Rows are points. Each copy is the shape, with its points in the same order, turned, moved and blurred by noise. Say if it was mirrored as well.

Shape:
[[ 27 -22  21]
 [ 41  16  35]
 [ 20  16 -43]
 [-31   6   0]
 [-19 -24  37]
 [-32 -10  -4]
 [-10 -42 -14]]
Copy 1:
[[ 16 -39 -16]
 [ 45 -24   6]
 [  2  36 -37]
 [-35   0  10]
 [-19 -38  15]
 [-40 -11   2]
 [-33 -29 -33]]
Copy 1 is: only turned
Copy 2 (7 x 3):
[[ 24 -19  33]
 [ 56   2  22]
 [ 13 -24 -49]
 [-20  16 -13]
 [-10  15  37]
 [-29   6   0]
 [-28 -30  12]]
Copy 2 is: only turned
Copy 3 (7 x 3):
[[ 32   7  23]
 [ 12  29  50]
 [-17 -46  37]
 [-21  -2 -15]
 [ 17  26 -21]
 [-11  -9 -24]
 [ 26 -30 -19]]
Copy 3 is: mirrored

Shape:
[[ -8 -39  15  37]
 [  3   7  11 -34]
 [ 31   9   7 -44]
 [ -8  38 -62 -19]
 [  4   8 -25 -31]
 [-29  18 -31 -25]
 [ 10  -9 -12  -8]
 [ 41  25  13  39]
 [ -1   0  -9 -17]]
Copy 1, 9 rows:
[[ 26 -55  -7  23]
 [ -3   6   7 -36]
 [ 21  25  -9 -52]
 [-46   2 -59 -49]
 [-13  -2 -22 -43]
 [-42 -15 -18 -35]
 [ 12 -13 -21 -19]
 [ 35  23 -51  24]
 [ -8 -11 -12 -29]]
Copy 1 is: only turned
Copy 2, 9 rows:
[[ -8 -39  26 -27]
 [-32  19   5  23]
 [-19  31  13  43]
 [ 16  24 -62  19]
 [-10  11 -21  32]
 [-21   7 -48  12]
 [  0  -5   4  16]
 [ 26  31  35 -24]
 [-15   3 -10  17]]
Copy 2 is: mirrored
Copy 3:
[[-36 -21  39  23]
 [ 16 -22 -10 -34]
 [ 48 -24  -4 -25]
 [ 18  33 -56  -7]
 [ 22  -3 -22 -10]
 [ -5   5 -34 -20]
 [  7 -13  -7   3]
 [ 15  30  60  -2]
 [  5 -12 -12  -9]]
Copy 3 is: only turned

Shape, 13 rows:
[[ 46 -23  -7 -43  -9  -3  -6 -31]
 [  9 -30  -9 -20   0 -20   1  39]
 [ 24 -41  32  -2   7  16 -28  21]
 [  6  35  24 -31  37   7   6 -21]
 [ -2  -4  23 -52 -26   9 -22 -33]
 [ 20  41 -31  22  34 -17  -3  18]
 [ 39  35 -10 -26  -8  30  39  21]
 [  7  -6 -22 -48  13 -39  51  13]
 [ -6 -28  10 -31  19  43  30  26]
 [  0  11  11   1  22   4  35 -28]
 [ 40  24 -17  22  46  -9  54   3]
 [ -2 -16  -5  15  25  21 -26   3]
 [  2  24   5   3 -32  24 -17  28]]
Copy 1 (13 x 8):
[[ 15 -25  -8 -15  25  -1  -3 -75]
 [-19 -17 -32 -22  21 -12  -8  -4]
 [  1 -40   7 -28  59  12 -25  -4]
 [ 22  20  51 -31  15 -30  -8 -32]
 [-20  11  25  -9  50   9 -11 -73]
 [ 26   2  11  10 -24 -38 -33  11]
 [ 50  46 -22 -17  23 -12   1 -15]
 [-10   8 -29 -34 -17 -38  34 -29]
 [  7  14  -1 -64  26  26   6   1]
 [ 22   8  39 -10  -3  -4  25 -17]
 [ 61  -4   6 -11 -25 -36  20  12]
 [  6 -22  27 -13  12  20 -37   2]
 [  3  31  -1  17  46   9 -33  -1]]
Copy 1 is: mirrored
Copy 2, 13 rows:
[[  0   2 -17 -36 -12  -9 -44 -14]
 [  5 -12  26 -31 -19 -14  20   2]
 [ -2 -10  25 -13 -26  29 -18  34]
 [-10  29   0   2  56  11 -16 -12]
 [-55  22  -8 -29  -4  11 -30 -18]
 [ 53  21   0  21  19  10  31 -28]
 [ 21  49 -34 -43  24   6  23  13]
 [  3   2  -4 -31  21 -65  22  -8]
 [-29 -18  -5 -37  23  14  29  38]
 [-10   8 -37  19  31 -12  -2   9]
 [ 57  11 -29  18  38 -26  17  21]
 [  3 -21   6  10  -4  36  10  -5]
 [ -9  38  -2 -13 -23  35  34  -1]]
Copy 2 is: mirrored
Copy 3, 13 rows:
[[ 48  18  46 -32   3  11  29 -36]
 [ 16  12 -15 -31  45  16  32  -2]
 [ 12   4  16 -34  20  62   4  13]
 [ 24 -11  43 -47   0 -36  -9  22]
 [ -8  22  45 -52 -21   2  20 -28]
 [ 49  -2 -20 -16  33 -32 -39   3]
 [ 56  33  -5 -28 -17 -29  21  35]
 [ 35   5   2 -24  46 -43  57   1]
 [ 14 -18  -7 -40  -6  15  50  37]
 [ 21 -23  27   1  -6 -30   5  12]
 [ 71 -18   2  17  27 -37  -3  33]
 [ 16 -25 -11 -29   4  27 -19  -2]
 [  4  44 -21 -34 -15   4 -13   9]]
Copy 3 is: mirrored
Copy 4:
[[-19 -28 -10 -62   4   7 -15 -21]
 [ 15 -10 -17 -25  11 -30 -22  34]
 [  0 -62   4  -2  18  -4 -10  14]
 [-56  14  25 -11  28  13 -11  -6]
 [  0 -20  46 -52  26  15   1 -21]
 [-34  37 -15  21 -18 -10 -47   3]
 [-31  23 -11 -34 -21  41  -6  33]
 [-24  31 -27 -65  20 -32 -10  33]
 [-10  -9 -29 -13  40  24  26  37]
 [-55  19   1  -2   3 -10  27  -9]
 [-77  28 -40  -5 -28 -13  -6  17]
 [ -7 -16 -15  28  20   3 -11 -21]
 [ 21   2  19   2 -17  25 -11  18]]
Copy 4 is: mirrored

Shape:
[[-52  -9 -32  21 -39  27  15  27  -7]
 [-42  26 -16   3  -1   0  33  19  -4]
 [ 12 -11  -3  23  46 -17  11  38  22]
 [ -7  20 -70  34  -9  54  41  31  10]
 [-37   5 -30  47 -19  35   9  14  17]
 [ -2  13 -14  49  13 -21  38   0   9]
 [  5   4  21 -18  11 -21 -27   6   5]
 [  6 -19   8  19  42  -5  47   8  15]
 [-33 -12  -1 -21  25   0 -34 -25  -4]
 [ 24 -22  12   2  11  -1  21   1  13]
 [  6  21 -52  59 -26  74  44  22  12]
 [-17  -4  22  23  21   3  -2   8 -42]
 [-22  16  15   8  21  16  17  16  32]]
Copy 1 (13 x 9):
[[-45 -13  19 -10  -6  34  -1  24 -32]
 [-27  13  -3 -40  -5   3  13   5 -27]
 [-25  10 -52   0   4 -35  -4  -2  25]
 [-69  31 -24 -15 -12  64  -1  -4  -6]
 [-52  15  10  -7  -4  26 -37  11 -19]
 [-47  34  -5   1 -18 -32   3 -17  -9]
 [ 40  -3  -8   0   3 -37  -6  -5   6]
 [-37  30 -19 -11  19 -37   8 -11  29]
 [ 21 -39  14 -27  14 -11 -24 -37  10]
 [ -6  24   2  16  12 -22   8   1  30]
 [-75  57  -6  15  -4  66  -9  -5 -17]
 [-15 -15  -1  15  33 -24   6 -24 -29]
 [-12  34 -13 -26  23 -13 -26   1  -3]]
Copy 1 is: only turned
Copy 2:
[[ -1 -16 -64 -11 -25  15  -1  36 -29]
 [  9  37 -44  -5 -24  12  20   8 -22]
 [ -6   7   5  -7  19 -18  72   9 -22]
 [ 39  -9 -58   1   7  64  42  39 -35]
 [-13  -9 -50  10  -9  35  26  43 -14]
 [-13   9 -20  13 -20  21  67 -12 -22]
 [ -1  13  22  14  -2 -36  10  -5   4]
 [-16  17  13 -29   2  14  65  -7 -34]
 [-24  19  -3   5  27 -14 -24 -14   3]
 [ -2  -7  30 -13  -4   6  33  -7 -19]
 [ 28 -24 -41  16 -11  83  44  57 -44]
 [-26  13  -5  19  -9 -15  10   0 -60]
 [-12  38  -2  -7  -6   8  35  30  -6]]
Copy 2 is: only turned

Shape, 18 rows:
[[  9  17 -30  -3  40   6 -37 -18 -25   2 -25  15]
 [-31  26  15 -15  20  13  -7  11 -34 -20  35 -28]
 [ 24   1 -36 -26   2  18  -2  35  -3 -12  21  21]
 [  8  11  21 -11  11 -34  -1  -2 -35  38  18 -34]
 [-42  10  21  39  13  24   4  25  17   2 -20  -5]
 [ 18  52  30 -10 -31  -8 -13 -34  -8 -18  32 -20]
 [ 16 -10 -45  33  28 -45  22  25 -36  24 -16 -33]
 [-46  54 -18  20  20 -31  29 -10 -36  17   9  14]
 [ -5   3  -3  33  -4  33  16  40 -39 -18 -19  24]
 [ 11  -8 -33  32  26  11 -42  30  24 -34  -5   7]
 [-28   9 -28 -38  -7  18  28  20  11  -1 -32  30]
 [ 11 -13  38 -11 -22 -20  -1   0  10 -20 -46  19]
 [ 12  56 -29  30   2  -1  36 -29  27 -15  13  20]
 [  0  -3 -12 -14 -32 -13   5  40 -23  49  19  29]
 [ 26  50 -21  13   5  -2  33  44  40  -7 -36 -45]
 [-41   2 -24   0   2 -19 -38  38   8  47  11  34]
 [-25   4  34   5  23  26 -19  -9  28 -18  27 -25]
 [-48  27  -8 -26 -45  24 -18 -28  36  -1  16  18]]
Copy 1 (18 x 12):
[[ 28  -8 -14   8  -4  -4 -43  12  14 -14 -48 -15]
 [-37   4  -2  -9  -4 -16 -17 -55 -10  11 -18 -23]
 [ -5   2 -17  -8 -35  -8   9   8 -36 -39 -13   4]
 [  2 -26   2 -14  31  -6 -38 -44   4  -8  30   7]
 [-12   1 -15   8 -11  26   6  -3 -11  71 -12  -3]
 [-20  11  69 -15  -3 -21 -17 -18  13  -6  19 -19]
 [ -3 -73 -32  -7  -2   9 -30 -13  14  -4 -11  58]
 [ -6 -31  19 -33  28 -22 -43 -16 -32  39 -44  21]
 [-38   0 -16  18   9  22  20  13 -14  11 -44  23]
 [  0  -4 -30 -18 -61  29   1  23  21   5 -30  -8]
 [ 24 -20  -9  21  -9 -27  33  13 -55  13 -28  -7]
 [ 10 -25  10   6  24   4  43  31  16   8  13 -30]
 [-13 -17  43 -19 -34 -34 -33  47 -23  30 -16  22]
 [ 23   0  -7 -23  24  15  18 -16 -49 -20   7  40]
 [-20 -72  21  31 -62  24 -10  11 -28  23  15   7]
 [ 54   4 -25 -47  -4  32  -1 -23 -36  14 -22  11]
 [-17  28  -9 -11 -31 -12 -10 -21  12  44  16 -36]
 [ 40  37  42 -15 -28 -35  26 -13 -28  37 -12 -15]]
Copy 1 is: only turned
Copy 2, 18 rows:
[[ 27  10  -1  -8  35  15 -13  50 -38  10 -20   9]
 [ 28 -38   0   2 -12  43  36   6  -5  25 -24 -34]
 [ -7 -19   4  -9  12  -2 -32  53  14  20  21 -36]
 [ 42 -31  21  25  15  -7  22 -27 -28  23  14  -2]
 [  7   6 -15  28 -32  10  31  31  29   0 -20  28]
 [  7 -56  -5 -19  31  -9   2 -37  -5  17 -54  -3]
 [ 30  -9  10  30  37  20  29  39 -21 -28  61  18]
 [ 44 -33 -69   5   7   6  36  18 -42  11  10  25]
 [ 27 -21   2 -14 -36  28 -17  46  32 -10   7  18]
 [-37  -6   7  17  22  27 -12  72  13 -20 -21   0]
 [ 13  15 -34 -21 -25 -48  -1  54   3   0   4 -20]
 [ -8  -4  28 -20 -33 -43   7  16 -16 -26 -24  13]
 [-21 -39 -52 -26  48 -15  12  28  16  19   5  39]
 [ 16 -24  -9  27 -24 -22 -37  13 -10  24  51 -11]
 [ 13 -35  -4  14  39 -45  36  62  56 -20   3  15]
 [-10   3 -30  68 -21  -4 -27  36 -22  25   4  -7]
 [-18   2   2  10   3  32  37   0  17  28 -57  -9]
 [-12   1 -66   1  -8 -29 -22 -14  19  14 -60 -26]]
Copy 2 is: mirrored
